Each row is a point. To make a cloud, some directions were put in groups of two or more. Within a group, all points are equally far from the middle, so they leave a hole (a ring in 2 directions, a hollow ball in 3). The other directions are filled evenly. Then the cloud was stretched, turned, moved and blurred a little. How many holes are there, and how many directions does each take, smallest first?
In the rows, zero is written as 128.

Cloud, 14 rows:
[[174 117]
 [ 80 156]
 [162 108]
 [105 179]
 [132 104]
 [172 153]
 [136 104]
 [120 106]
 [123 180]
 [114 180]
 [178 126]
 [ 98 177]
 [173 153]
 [158 167]]
Holes: 1 (2)

Cloud (20 x 3):
[[151 150 120]
 [145 104 193]
 [127 112 193]
 [131  95 107]
 [132  80 129]
 [136  93 180]
 [ 79 173  97]
 [120  98 153]
 [165 109 163]
 [160 158 129]
 [166 135 116]
 [153 117 110]
 [120  92 183]
 [161 168 172]
 [168 124 167]
 [165  85  85]
 [142 114 139]
 [142  82 187]
 [ 92 165 113]
 [ 63 132 172]]
Holes: 0

Cloud:
[[122 163 150 129  49 147]
 [199 172 119  91 108 118]
 [161 137 186 120 152 138]
 [121 152 159 180 163 107]
 [ 98 161 152 175 109 121]
 [141 106 127  54 107  91]
 [145  84 126 125 116 168]
 [118 105  72 165 122 154]
 [150 115 168 165 139 150]
 [182 166 165  84 140 106]
 [109 103 105  80 186 131]
 [ 80 156 129 142  96 158]
 [126 155 176 106 135  68]
 [125 117  88 143 110 194]
 [128 164 198  93  92 121]
 [132 129  98 126  85  82]
 [130 172 178 127  72 169]
 [176 147 134  87  82 177]
 [193 159 133 159 111 164]
 [109 153 131  70  86 101]
 [154 190 110 148 127 146]
 [176 110 154  99 132  77]
 [135  97  96  55 116 107]
 [116  99  84 150  89 129]
 [184 126 120 160 172 153]
 [131 111  78 130 135 191]
 [133 163 134 184 160 103]
 [162 107  90  97 150  64]
 [119 175 139 176 107 153]
 [160 137  86  71 167 113]
 [ 96 124 118 149 125 193]
 [ 86 150 170 151 138 112]
 [202 123  96 150 121 138]
 [131 134 119  93 106  61]
 [ 95 114 133  63 149  93]
 [ 78 152 148  93 132 155]
 [137 109  74  59 124 141]
 [ 80  81 133 116  96 122]
 [130 179 126  83 142 143]
 [102 145 164 104  75  91]
 [132 167 150  84 162 142]
 [105  78 127 154 124  93]
 [ 99 166 157 104 144 103]
 [164 154 112 200 122 126]
 [126 142 148 129 107 206]
 [ 85 109  79 100 147 145]
 [170 177 160 125  91 177]
 [149 175 147 102 144 176]
 [106  76 137  82 144 145]
 [121 102 121 120 107  61]]
Holes: 1 (6)

Cloud:
[[119 148 181  85  88  97 159 135]
 [ 91 100 153 165 149 160 113 174]
 [108 182 123 123 149 143 126 150]
 [ 69 142 116 197  96 160 140 144]
 [119 120  89 131 143 125 150  97]
 [172 166 113 139 105 159 105 150]
 [ 78 115 115 192 121 142 156 174]
 [106 130 124 150 101 129  98  79]
 [ 95  91 169 170 134 154 121 125]
 [117 106 155 168 103 167  95 181]
 [170  87 175 158 149  92 124 124]
 [ 98 134  94 167 153  91 126  89]
 [ 77 124 152 173 176 131 191 147]
 [ 97  91 119 121 141 147 114 191]
 [134 143 130 225 157 172  95 166]
 [163 141 193 173 108 104 156 126]
 [ 66 122 136 114 132  98 126 104]
 [141 153 104 213 126  98 113 144]
 [134 140 154 104  93 118 166  99]
 [153 122 216 151 122 105 177 116]
 [154 112 139  97 135 162 135 124]
 [169 122 163 133 106 196 136 133]
 [139 105 179 144 170 170 161 135]
 [158  92 169 178 105 160 105 168]
 [ 97 144 164  79 156 163 144 134]
 [143 174 140 184 125 106 141 147]
 [126  69 165 160 167 145 132 128]
 [ 90 128 221 131 100 160 163 109]
 [ 95 135 110 208 151  84 103 118]
 [179 127 215 172 121 149 130 110]
 [101 171 161 224 103 151 148 150]
 [157 128 195 131 127 171 179 180]
 [128  77 173 126  82 136 136 134]
 [ 99 134 126 107 161 146 104 137]
 [111 106  82 128 170 147 120 119]
 [112 142 196 149 132 194 132 139]
 [110 155 202 163  90 145 190 167]
 [155  65 127 165 174 142 166 152]
 [141 170 174 140 175 137 106 119]
 [179 131 107 163 165 109 126 155]
 [ 55 169 175 124  93 152 176 131]
 [170  79  88 131 163 116  82 115]
 [156 116 139 166 168  92 176 111]
 [103  99 122 172 173 170 146 144]
 [ 99 136  97 172 110  87  92 134]
 [127 107 114 207 182 161 141 133]
 [138 115 166 158 179 124 131 192]
 [121 166  88 212 140 106 108 140]
 [ 63  96 148 160 117 133 160 112]
 [116 134 102 238 148 145 128 170]
 [130 135  94 156  82 135 127 142]
 [ 70  96 116 148 172 150 154 182]
 [178 103 126 200 155 150 153 137]
 [ 91  98 122 122 106  92  97 151]
 [162 143 161 168 134 100 160  94]
 [ 52 117 159 130  92 121 152 158]
 [141 133 135 158  92 177 151 169]
 [ 86 135  97 162  87 113 108 140]
 [ 97  75 140 121  85 105 139 150]
 [104 158 151 126 176  92 179  99]
 [102 124 153 171 111 141 179 178]
 [140 142 182 139 177 106 206 109]
 [114 175 106 200 147 114 121  99]
 [ 67 153 156 164  87 160 152 114]
 [106  88 118 124 139 135  91 105]
 [114  82 138 158  83 125 157 142]
 [148  95 168 152 167 134 144 194]
 [107 116 185 173 152 107 172 102]
 [152 146  98 202 173 125  95 170]
 [ 46  98 122 156 125 125 159 125]
 [106  88 140 216 157 117 106 114]
 [122  88 119 129  84 102 116 127]]
Holes: 3 (2, 2, 2)

Cloud:
[[167 160  56 127 159  82 135 112 166]
 [129 181  88 172 155 141 133 107 175]
 [ 99 168 122 149 101 130  86 108  96]
 [119 173 103  92  58 141 105 127 162]
 [180  99  99 107 111  68 150 123 179]
 [109  79 147 196 125 126 169 114 126]
 [148 137 168 171 132 117 136 161 197]
 [167 130 109 223 132 112 155 137 146]
 [137  96 128  92 114 128  92 169 198]
 [144 117 180 142 113 110  81  98 110]
 [153  84 159  96 151  95  90 134 133]
 [122 137  95 130 102 181 136 121 194]
 [125 168 102  91  82 141 131  93 182]
 [ 80 106 113 189 103 140  94 118 150]
 [132 149  67  53 119 103 105 142 114]
 [132 141 100  98  96 160 135 112 202]
 [115 148 155  97 141 132 111  73  76]
 [ 70  91 165  80 142 136 140 118 103]
 [162 169 105  92 121 105  80 143 137]
 [128  87 111 189 129 126 139 168 107]
 [ 96 130 168 138 153 120 175 184 124]
 [ 80 162 110 121 161 165 146 155 168]
 [ 57 123 151 125 141 140  66  84 146]
 [167 123 158 139  62 137 118 172 148]
 [ 86 157 140  99  83  93 147 147 108]
 [174  98 127 165 177 154 173 152 153]
 [ 79  93 156 138  74 150 147 156 106]
 [ 73 173 148 128 118  85 123 160 113]
 [154 126  82  86 160 131 182  87 123]
 [179 110 110  99 125 144 148  82 106]
 [170 165 164 170 117 165 117 162 126]
 [140  76 142 130 146 103 182  73 143]
 [ 45 155 168 126 166 142 118 119 134]
 [ 93 134 125 115 167 144 198  88 168]
 [ 84 113 156  91 101  88 161 113 145]
 [ 92 127 104  78 167 176 144 128 160]
 [102 175 100 127 123 160 146  72 127]
 [107 143  62  66 154  87 157 116 163]
 [ 78  88 150 154 153 125 106 117 184]
 [104 141 158  91 131 160 118  64 154]
 [100 134 139  74 103 108 141 174 189]
 [ 80 174 111 133  91 123 115 192 172]
 [104 173  87  74  95  94 137 169 150]
 [132 130  68 176 121 124 128 101 185]
 [153 109 110 146 110 185 122  93 135]
 [ 93 103 162 112 164 184 113  90  91]
 [152 172 111 125 120 123 111 157  91]
 [102  76 169  82 124 102 134 160 135]
 [ 59 150 144  67 173 107  97 114 128]
 [135 145  52 108 124  69 129  97 191]
 [ 88 116 140  84  62 143 142 118 135]
 [121 106 146 172 117 114  73 159 104]
 [131 132 127 139  82 180 140  85 160]
 [124 144  85 135 114  97 124  53 172]
 [ 74 102 139  85 144  91 120 121  76]
 [ 70 128  79 165 127 101 126 129  99]
 [121 108 172  58 131 144  95 113 107]
 [100 144 106  99  82 105 147 180 103]
 [110  77 154  93 155 154 115 140 177]
 [125 161 123 138  68 103 194 144 129]
 [ 88 141  92  75 107  59 121  89 163]
 [113 158  85 128 108 166 118  91 179]
 [120 161 130  59  74 142 102 147 131]
 [132 140 108 126  72  87 178 182 168]
 [137 130  61 114 165 107 198 125 157]
 [118 105 165  69 110 156  98  95 137]
 [109 137  85 130 124 160 144 141  79]
 [109 124 160  95 160 129  67  87 155]
 [202 142  98 111 134 133 126 140 129]
 [154 175 153 177  63  96 142 148 175]
 [ 89 160 148 188 109 174 180 115 146]
 [119 169  88 150  62 120 102 129 162]
 [149 104 135  83 196 149 146  85 123]
 [155 106 115 157  89 108 168 190 132]
 [100 125 167 117 172 187 124  83 141]
 [106 113 115 178 125 156 198 167 144]
 [192 112 117 104  94 119 104 152 150]
 [105 117 109  73 144  45  79 119 124]
 [107 127 116 210 126 136 115 134 163]
 [101 117 177  74 135 148 111 128 170]
 [138 150 151 170 114  54 121 124 119]
 [124 163 160 153 196 135  97 120 142]
 [ 65 138 156 141 146 131 110  76 167]
 [106 112 119 167  90  87 152 198 141]
 [133 176 144  82 125 134 130  56 134]
 [ 86 105 146 165 163 138  65 107 117]
 [132 163  77 109 124  98 144  71 108]
 [102 132 146 121 203 145 104  69  96]
 [ 84 106 188 108 128 116 165 118 140]
 [160 197 104 111 129 137 141 146 130]
 [150 138 157 174  48 122 183 145 153]
 [ 62 129 121  80 158  77 137 121 175]
 [ 75  80 139 156 141 100 113  94 162]
 [156 108  71 124 119  82  95 178 159]]
Holes: 2 (4, 4)

Cloud, 92 rows:
[[129 101 147 148 205 114 169 128 134]
 [ 98  99 163 176 137 118 137 148 176]
 [139  94 163 177  98 201  88  89 147]
 [137  92 163 141 122 167 147 131 104]
 [164 125  87 133 197 113 128 116 113]
 [127 119  69  74 160  68 127 140 143]
 [170 122  88 103  60 111  98 107 119]
 [135  81 134 168  75 149 169  70 120]
 [107 115 144 164 148 148 129 147 131]
 [187  80 114 168 108 161 134 113 168]
 [170 137 109 165 143 113 163 142  86]
 [123 132 129 152 136  44 111 147 172]
 [188  78  92 101 124 143  64 115 147]
 [118 118  95 149 165 122 133 170 146]
 [167 149  83 100 142 120 149 102 119]
 [165 147 155 168 102 138 101 117  91]
 [148  85 115 143  98 159 116  99 198]
 [123 128  61  94 173 136 126 117 135]
 [125 153 124 147 151 173  81 162 121]
 [ 90 119 129 156 116 124 132 163 103]
 [126 135  57  81 156 122 168  99  45]
 [103 164  90  90 105 107  68 120  94]
 [177  82 136 112 121 136 124 163 136]
 [155  94  86 139 170 150 105 129 139]
 [113 140 164 178  98  94 121 155 175]
 [228 127 110 118 125 125 130 118 120]
 [174 157 156 163 137 164  87  95  99]
 [ 81  94 115 146 131 148 149  94 161]
 [187 140 105 102 145 215 137  85  51]
 [226 120 166 175 116 141 158 121 109]
 [125 138  94 145 132  58 152 161 152]
 [107 100  67  76 128 144 179 128  77]
 [138 173  83  86 109 144  38 114 110]
 [239  88 119 117 149 164 115 107  92]
 [119 205  75 122  97 124  55 126 134]
 [102  86  71  89 146  96 137 134 160]
 [128  90  65 112 104 141 178 128  86]
 [ 92 111 113 128 180 159 185  86  99]
 [200 103  95 117 161 152  89 116 130]
 [102 147  78  90 137 128  61 124 184]
 [137 103  89 128  74  98 137 131 159]
 [154 167  82  73  94 134  59 118 112]
 [179 141 167 113 124 173 119 100 138]
 [122 139 133 134  46 132 113 130 154]
 [205 112 119 152 144 115 114  96 150]
 [119 113 129 141  80 106 147  82 126]
 [133 122  81 131  83  77 100 155 178]
 [117 111 118 116 151 177 151  98  62]
 [169 134 169 169  87 155 160 110  84]
 [142 136 146 181 178 181 178 148 113]
 [184  96  83 114 155 123 180  82  64]
 [138 158 149 160  99 125 144 153 102]
 [151 171 142 170 170 179  72  82 121]
 [126 100 104  86  90 132  37  94 151]
 [167 126 130 177 145 186 185 150  52]
 [126 164  61  79 151 109 157 117  88]
 [ 91 109 104 172  91 149 130  89  91]
 [131 107 153 148 135 168  83 122 126]
 [175 143 118 105 142 102  69 158 127]
 [ 99 126 129 116 102  93  90  96 116]
 [140 149  53 115 154 114 105 100 105]
 [132 118  64  69 121  97 131 106  79]
 [187 158  91 139 108 106  95 149 159]
 [122 130  86  95 136 134  89  93 124]
 [158 120 162 167  97 117 153 132  90]
 [161 154 147 142 166 170  75 134 132]
 [163 174 114 100  53 140 119 133  89]
 [131 136 139 135 177 145 151 163 126]
 [138 132  65 101 183 127 130 154 150]
 [207 118 101 120 149 120 163 106 107]
 [125  80  99 147 163 119 163 133 167]
 [173 183 142 125 121 152  70 131 104]
 [195 140 148 146 137 102 167 142 123]
 [120 127  64  94 142 165  95 109 105]
 [113 135 137 158 205 124 128 118 114]
 [ 84 152 134 162 141 140 148 164 135]
 [150 112 107 107 142 164 142  71  76]
 [149  48  89 145 104 144 129 106 126]
 [123 141  46  81 154 125  78 118 116]
 [121 167  99 128 162 192  76 109 117]
 [146 147 151 153 178 193 138 126 118]
 [228  63 111 116  88 189 166 121 104]
 [159  97 128  99 147 106 132 166 159]
 [152 140 162 151 101 117 159 128  85]
 [114 155 115 127  94 120 190 121  91]
 [153 157 107 100 161 151 106 183  83]
 [131  90  68  57 142  99 166 155 113]
 [150 139  80  92 142 156  97  97 120]
 [137 166  52  78 119 128  28 118 127]
 [151  70 111 162 102 111 142 125 160]
 [138 147 102 143  84 169 154 115 102]
 [ 95 126  73  96 162 126 120 108 142]]
Holes: 2 (2, 2)
